Each row of a before or after table is a point. The points were changed in one or more steps. Then noise was added and the rows were shuffled. The steps act on columns, c1 being the first. Name the steps. A step turns or swaps two columns, mirrors them in a line or flattens them onto one, adds a multiple of one to another, or multiplies or shifts one. Angles are multiples of 10 degrees, from the lower column toward the higher: turns from -170 to 170, lines from 10 to 170 but not 90. Use the fewest steps. Two steps may share a column if one is a turn and the other turns, adds or multiplies; they go together, in the order done. Otherwise the lowest column goes first.

Before (8 x 2):
[[-20  11]
 [-14  20]
 [  0   7]
 [ 11   8]
 [  2  -1]
 [ -5 -17]
 [ 18   6]
 [ 14  -5]]
After (8 x 2):
[[-15  60]
 [ 11  24]
 [ 18  17]
 [ -6 -52]
 [ 14 -16]
 [-20  33]
 [  1  20]
 [  3  -3]]
Steps: multiply c2 by 3

Before (13 x 4):
[[ 32 -34  23 -20]
 [-26 -27   4  -1]
 [-32  32  23  36]
 [ 26  10  -8   9]
 [-50  -3   8  30]
 [ 14 -40  41 -35]
 [-28 -21   1  15]
 [-10  32  -2  57]
 [-60  19  33 -15]
 [  6   4  31  31]
 [ -4   2  38 -12]
 [ 35 -20 -40 -37]
 [ 21  50  18  12]]
After (13 x 4):
[[ 34 -20 -30 -38]
 [-26 -28  -4  -1]
 [-51  -1  -7  28]
 [ 21  50  25   9]
 [ -4   1  36 -11]
 [-30 -20  -8  14]
 [ 26  10   1   9]
 [-61  20  15 -14]
 [-10  32  -4  56]
 [ 16 -39  45 -37]
 [-33  31  14  35]
 [  6   4  32  31]
 [ 30 -32  32 -20]]
Steps: add 0.3 times c1 to c3

Before (13 x 8):
[[-33   4  21  -3   4   4  11  -5]
 [  7  -2  -9 -41  20 -12  24  13]
 [-29  -2  21  24  -6 -16  11  -1]
 [  5  10 -17   6 -15  10  14  32]
 [  8  16 -29 -16  11   1  -5   4]
 [ 19  14  12 -21   7 -34  -5  16]
 [-50 -25  12  19 -11   2 -24  25]
 [-16 -20   5 -10 -14  -3 -16   1]
 [-60  16   3  30  30  17 -24  -6]
 [ 25 -16   2 -15  35 -25  32  35]
 [-11  -1   8  24 -12 -21   4  21]
 [ 24 -16 -12  -1  11 -36   2   1]
 [ 28 -14  36  19  -8 -15  -5   4]]
After (13 x 8):
[[ 17 -57   7  34  29  17 -24  -5]
 [ -5 -30  23  25  -6 -16  10  10]
 [-13  28 -16 -15  34 -26  33  32]
 [  2 -10  -5  26 -12 -23   6  22]
 [  4 -32  21  -5   3   5  11   9]
 [ 16   8 -28 -15  11  -1  -6 -10]
 [ 11   4 -30   4 -12   7  14  20]
 [-12  28  29  20  -7 -13  -5  22]
 [-13  27 -14  -1  11 -35   3  -5]
 [ 15  20   2 -19   7 -35  -7  20]
 [ -2   6 -17 -43  20 -10  21   5]
 [-20 -15   6 -13 -17   0 -15   3]
 [-25 -48  -4  18 -11   5 -27  26]]
Steps: swap c1 and c2; turn c3 and c8 by 30 degrees

Before (13 x 12):
[[ 32 -10   9  12   8 -41  47 -13 -26   5 -13  13]
 [ 37  28  -7  -3  15  14  38   9  -2  21   1   1]
 [  2  33 -23  46   9  14  -9  32 -19  13 -60 -11]
 [ 13  -8 -16 -24  -8 -24   8  21 -15  -9   7  26]
 [-48 -55  13 -15  -5 -38  41  37   7  23  14 -20]
 [  6   6 -19  58  29 -25 -15  46   0  22 -18  11]
 [ -7   9  -4  -6 -23 -10 -18  -6 -20   7  32  20]
 [ 39  25  21 -38  -4 -20  20  -3  -9  15   0  -6]
 [ 17   5  11 -26  -3 -12  10 -21  11  -6   7  27]
 [ 17   3 -32 -19  -2 -10 -11 -13   4  29  14   7]
 [  9   0   2 -15  28 -17   1 -14 -30   3   7  17]
 [ -6   3 -19   9  14 -24   7  -1   1  -3  18 -28]
 [ 41  -3  14  -7 -14  20 -11  -4 -29 -11 -12  -1]]
After (13 x 12):
[[  4   2 -18  10  14 -25   6  -1   3  -2  18 -28]
 [ -8  10  -4  -6 -24 -10 -17  -6  19   7  31  20]
 [-10   3 -32 -19  -2 -10 -11 -13 -15  29  15   6]
 [-14  33 -23  46   9  14  -9  32  13  13 -59 -11]
 [-36  25  20 -38  -3 -21  20  -3 -19  15   0  -6]
 [-50  -3  14  -7 -13  19 -11  -4  -4 -11 -11  -1]
 [-20  -9 -16 -24  -8 -24   9  21   2 -10   8  27]
 [ 42 -55  13 -15  -5 -38  41  37  26  23  14 -20]
 [ -4   6 -19  59  30 -26 -15  46  -4  22 -18  11]
 [-26   0   3 -15  28 -18   1 -14  18   3   7  18]
 [ -5   5  11 -26  -4 -12   9 -20 -18  -7   7  27]
 [-29  28  -7  -3  16  15  37   9 -22  21   0   1]
 [-42 -10   9  12   8 -41  47 -14   0   5 -13  13]]
Steps: turn c1 and c9 by -140 degrees

Before (10 x 18):
[[-14  26 -23 -13  -9  -3   1 -11   9 -23 -17  38  31  12 -25  14  28 -37]
 [-28  29  28  49  26 -18   6 -27  -9   6   9 -13  -4 -42  -8   4 -44   4]
 [  7  30  -9 -19  -7   1  15  12   3  -6 -16  13  -9  14   4 -16  23 -35]
 [ -8  32  25  -2  30  18  18   1 -40  26  35  19  -8  19   6  27  25  40]
 [ -2  26 -26   0 -33  10  -9 -16  -6   7 -19   9  31  22 -15 -18 -10 -29]
 [ -8   3  24   6   7 -14 -45 -16  13  -2  -2 -11  26 -17 -16  -7 -16   8]
 [-25  14  22  56  -5 -27 -10 -23 -11  28  44 -13 -17 -60 -19   1  -7  14]
 [-52  -1  35  38  11 -29  11  -4 -32  28   2 -16  -5 -51 -25  -4 -16  17]
 [  1   1 -36 -16 -13 -28  10 -26  13 -17 -15  12  25  12  -7 -14  -6  -9]
 [ 11 -14 -16  -2 -12  10  -2  -3  15   3 -18  18  18  -3 -12  15 -17 -23]]
After (10 x 18):
[[ -1  26  21   3 -34  10 -10   8 -15   7 -38  10  34  19 -14 -16 -10 -30]
 [ 12 -13  18   9 -13   8   0 -12  -5   4 -38  16  19  -4 -14  15 -19 -20]
 [-53  -3 -10  29  13 -28  12  33   3  27 -17 -17  -5 -52 -27  -4 -18  38]
 [-25  14 -11  51  -4 -26 -10  13 -22  29  24 -12 -17 -61 -19   1  -7  26]
 [ -6  34 -37   6  30  17  17  40   7  25  15  19  -6  18   7  27  27  32]
 [  9  32  32 -13  -9   1  18  -5  11  -7 -36  14  -9  12   5 -17  21 -14]
 [-29  28   2  41  27 -17   6  13 -24   5 -11 -14  -1 -44  -9   5 -43  29]
 [  2  -1   0 -11 -14 -28  10  -8 -28 -17 -36  12  25  13  -8 -14  -7 -36]
 [-12  26  30   5  -8  -2   1  -7 -13 -22 -37  36  34  13 -26  14  28 -28]
 [ -6   6  -4   0   8 -15 -45 -10 -19  -2 -20 -11  28 -16 -15  -8 -16  25]]
Steps: turn c3 and c18 by 80 degrees; add 0.5 times c12 to c4; turn c8 and c9 by 100 degrees; shift c11 by -20

Before (13 x 24):
[[ 16 -14   4 -22  -6  16   1  14  30  -2   3  21  -8   4  -3 -11  -9   7
   22   6  -5   0 -21  22]
 [  9  29 -16   2  10   9  25  21 -11   7 -12 -13   6  -1   8  -4 -14 -25
  -12  18   8  -6 -29 -14]
 [ 26 -22  10  19  -5  19 -12  -1  18  -6  30   5  10 -43  -5  -2   2 -15
   12 -19   2   2   9  26]
 [  0  -1  -6 -10  22  19 -13 -21 -14  17  12  21  12  -7  -3  23  17  15
  -32   1  -5  34   9 -27]
 [  4  17 -43  -1   6   9  -5 -11  17  18  33  16   3 -21 -12  13 -10  20
   -4 -33  12  31  21  30]
 [-31  -2  19  39  11   7  20 -11   5 -14  -5  11  -2   5   4   6  38  27
  -11 -46 -16  -3  -9   6]
 [ 31  18   4 -12   6  12  -1 -16  29 -24  33  25  25  -4 -30  14 -19   4
   -8 -10   7  24   4  17]
 [ -3   5  -4 -23   4  12   6  11  12  -6 -21 -29   3   7  -4   1 -15  -1
   41  20  -1  20  12  23]
 [ -9 -24  20  -3 -30  45 -18  25  -9  13  22  -5   6  11 -14  23  -5  16
    4 -40  -1  16 -20  10]
 [ 15   2 -35   0 -10   9  -8  17  -8   2   0  19 -13  -5  -5   0  11  -3
  -19  16   2  60  -5  27]
 [ 15 -25 -23   9  -5  12 -26  33   1   5  -5  10   2  14   6  27  -6  25
   12   9  31 -16 -24  -2]
 [ -5  -8   4   1  -6  23   8 -25  16 -19  -5 -19 -10  15 -30  -7  43   4
   -2 -14 -10  14  -7 -30]
 [-26 -13 -15  26  -7  17   2   5   3  14   1   8 -13 -14 -18  33   1 -15
   24   7 -23  24 -21 -18]]
After (13 x 24):
[[ 31  17   4 -12   7  11  -1 -16  18  45  34  26  27  -4 -30  13 -19   8
   -8 -10   6  24   4  17]
 [ -3   5  -4 -22   5  13   6  11   3  16 -22 -30   4   7  -5   2 -17 -12
   41  20  -1  20  13  23]
 [ 15   4 -34   0 -10   9  -9  16   1  -9   2  19 -13  -4  -4  -1  11   4
  -18  15   4  61  -6  27]
 [ 27 -22  10  19  -5  19 -11  -1   0  20  31   4  11 -43  -5  -2   1 -16
   11 -19   8   0   9  26]
 [-31  -2  19  40  12   6  19  -9  17  16  -4  12  -1   5   2   7  39  25
   -9 -46 -25  -4  -9   5]
 [  8  31 -17   1   9   8  26  20  -5 -14 -12 -13   7  -1   7  -5 -14 -17
  -11  16  15  -5 -30 -13]
 [ 15 -14   2 -21  -7  14   2  15 -13  26   4  20  -8   4  -2 -12 -10  -1
   22   7  -7   0 -21  22]
 [  2   0  -5 -11  23  19 -14 -22 -17 -27  12  22  12  -6  -3  22  17  23
  -32   0 -10  35   9 -27]
 [ -6  -9   5   0  -4  22   8 -24  20  29  -4 -19 -10  16 -31  -7  42   0
   -2 -14 -10  14  -8 -30]
 [-26 -13 -15  28  -7  18   1   5 -20 -10   2   9 -12 -15 -18  32   1 -28
   23   7 -16  25 -22 -19]
 [-10 -24  18  -3 -30  45 -18  24 -14 -17  23  -4   7  10 -13  26  -4  16
    3 -40  -6  16 -21  11]
 [ 15 -23 -23   8  -5  12 -26  33  -6  -2  -6  10   0  15   6  28  -8  31
   13   9  21 -15 -24  -3]
 [  4  17 -43  -2   7  10  -4 -12 -35  -1  33  16   3 -21 -12  13 -11  26
   -4 -33   4  32  21  30]]
Steps: multiply c10 by 1.6; turn c9 and c10 by 120 degrees; turn c18 and c21 by -20 degrees; add -0.3 times c19 to c18

Before (11 x 48):
[[-21   3 -15 -27   0  25  17  -9  20   4   2   2 -18   9  33 -23  12 -29
  -17  25  -5   6  21  12   6  -7  44 -26   9  -7  40  -3  18  18  22 -10
   -9  14   0   5  -2  34 -43 -19 -32 -13  -3 -23]
 [-16   3 -36   8   5 -13 -12  16  23  -1   1 -14  24  19 -13  -3  -9 -20
  -15 -29  20  34   5 -30   5  48   0 -18 -19  16 -31 -15   7 -37  22  -2
   35   4 -13 -37   9 -17  -7   5  12 -41  47 -16]
 [ 11 -34  20  25 -15  26  10  29  38   1 -31 -18  33   8  -5 -28 -22  24
  -15  13   1  19  25 -13 -39  45  11  21  17 -22  30  30 -34 -10  11 -22
   13  24  -4  29  -8  -3   9  34  37  -1  -6 -19]
 [ -5  -9  25 -14  -2 -10 -39  18  50   8 -12  17  38  -3  -1  13  26  33
    2   9  10  33   2 -32 -21   0  41   4 -24 -31  22   9   7 -22 -20  25
  -29  35  27   3  33 -31  -7   5  17  13  50  35]
 [  9   0  22 -16 -29  26 -10  -7  32  -6  -9  45  23 -49  12   3   0  23
    6 -23   1  15 -11 -43  22  -3   0  27 -19 -16   7  -9 -32  33 -10 -36
  -18 -14  28   8  14  -1   9  22 -22   6  -8  -1]
 [-11  22 -30 -31 -19  12  23  24  20   8 -31 -12  31 -42 -26  17 -37   2
  -19 -10  14  -9 -33  25  -4  -2  24  19  29  20  22 -12  16 -17  15 -29
  -13  13   8 -39   0 -18 -27   6  11  -4   1  23]
 [ -2   6 -31   8  40  -3 -30  11  30 -48 -37   2 -30 -27  15  11  24 -27
   14 -25  -9  -5 -40 -12  25  39  10 -16 -24 -13 -15  -3  26   8   6 -26
    3  -3 -10   0   6  28  11  -3  35  -9  -5  19]
 [-32  -5  -3   4   4   3 -31 -10 -12   9 -12  44 -20 -19  33  25  27   6
   -7 -19 -36  16 -27   2 -19   3  34 -27  -1 -39 -23   0   7  19 -27  19
   -3  39   9   1  35 -26 -40  32 -13 -16  16 -24]
 [ 35 -13   5  14  39   3  17  48  -6  18   1  35  34  19  -6 -16  10  -9
    1  27  30  12   6  25  27  52 -26  11  -1  -5 -30 -29 -16  28 -34  22
  -24  34  26   3  29  36   1 -15 -33  24  -4  35]
 [  0 -38  -5  14 -11  -5  -2  -1  20 -43 -28 -19  20  21  16  18  -8 -20
   45  21  15   5 -17  -4  30  42  -3  17  -6  28 -31  30 -29  -2 -10   9
   34 -12  -7  16  12  10 -24  -1 -21  19  -8  29]
 [ 27  -9 -37  15  35  33 -12   4 -13  14 -25  15 -16  -3  28  25   9  14
   29  -1  34 -21   9  13 -28   3  18 -11  25  16 -16  -2 -44   8 -40 -33
   20  15  16  31  35  19  12 -15  18 -37  10  15]]
After (11 x 48):
[[ 27  -2  60  14  34  31 -12   6 -15  14 -27  -3 -16  -2  28  26   6  15
   30  -1  34 -20   9  18 -30   2  18 -10  -6 -32 -17 -10 -47   1 -40  30
   20  15  17  28  37  20  14 -16  20 -37  12  16]
 [ 34 -30   8  17  40   3  15  46  -7  19   2 -35  32  19  -4 -18  12 -11
    2  26  30  12   4 -34  30  54 -25  12  -4   4 -40 -10 -15  12 -35   4
  -25  36  25   2  30  35   0 -16 -35  24  -2  36]
 [ -1  29  30  14 -11  -4  -2  -2  20 -43 -28  19  19  21  17  18  -9 -19
   44  23  13   5 -17  -3  32  41  -1  18  26 -16 -25 -37 -27 -14  -9 -10
   35 -12  -7  17  10  10 -25  -1 -21  20  -9  29]
 [-10 -11  10 -31 -20  10  23  22  20   7 -29  23  32 -42 -26  17 -36   0
  -18  -8  15  -9 -30   5  -4  -1  26  20  -3 -34  30  22  18  -1  15  39
  -13  14  10 -37   1 -18 -29   6  13  -4   1  23]
 [ -4  -3  39   6  39  -1 -30   9  28 -47 -38   9 -31 -26  16  11  28 -25
   15 -24  -8  -4 -42  27  25  40  11 -17   4  28 -20   6  26   0   8   8
    1  -6  -9  -1   6  27   9  -4  37  -8  -8  18]
 [ -4   7 -17 -14  -1 -11 -37  18  49   6 -13 -25  39  -5   0  13  26  31
    2   7   9  33   1   2 -20   1  40   4  -8  37  28  -9   5 -10 -16 -43
  -30  36  26   4  32 -32  -5   7  17  15  51  35]
 [-16 -13  20   8   3 -12 -10  16  22  -3   0  27  21  20 -12  -4  -8 -20
  -18 -30  21  35   5  20   5  46   3 -17  25   6  -9   3   8 -47  24 -23
   35   3 -13 -36   9 -18  -4   4  11 -42  47 -15]
 [-19  -5   1 -25   0  26  17  -9  22   4  -1   4 -16   9  33 -25  13 -27
  -18  26  -6   6  22   1   4  -7  42 -28 -11  -1  27   3  18  35  22  16
   -9  14   1   7  -3  35 -44 -17 -35 -13  -5 -22]
 [ 10  -8  -3 -16 -29  25 -10  -6  32  -7  -8 -49  23 -48  11   3   1  24
    5 -23   1  15 -10  57  22  -3  -1  27   2  24 -11   2 -31  33 -11  -8
  -16 -14  26   8  14  -3  10  23 -23   6  -8  -2]
 [ 10  29 -36  24 -15  25  11  28  40   1 -30  12  33   7  -5 -25 -21  22
  -13  14   2  20  26  25 -38  47  11  21 -28  -1  29 -33 -35   5  12   6
   13  23  -2  28  -8  -2   9  37  36  -1  -5 -22]
 [-34  -2  13   4   1   2 -30 -10 -12   9 -11 -40 -18 -20  31  24  25   6
   -9 -20 -37  16 -26 -15 -19   4  35 -30 -27  27 -30  -5   8   4 -27 -10
   -2  39   7   2  36 -27 -40  30 -12 -17  16 -26]]
Steps: swap c2 and c32; turn c3 and c12 by -160 degrees; add 0.7 times c19 to c3; turn c24 and c36 by 130 degrees; turn c29 and c30 by -130 degrees; turn c31 and c34 by 30 degrees
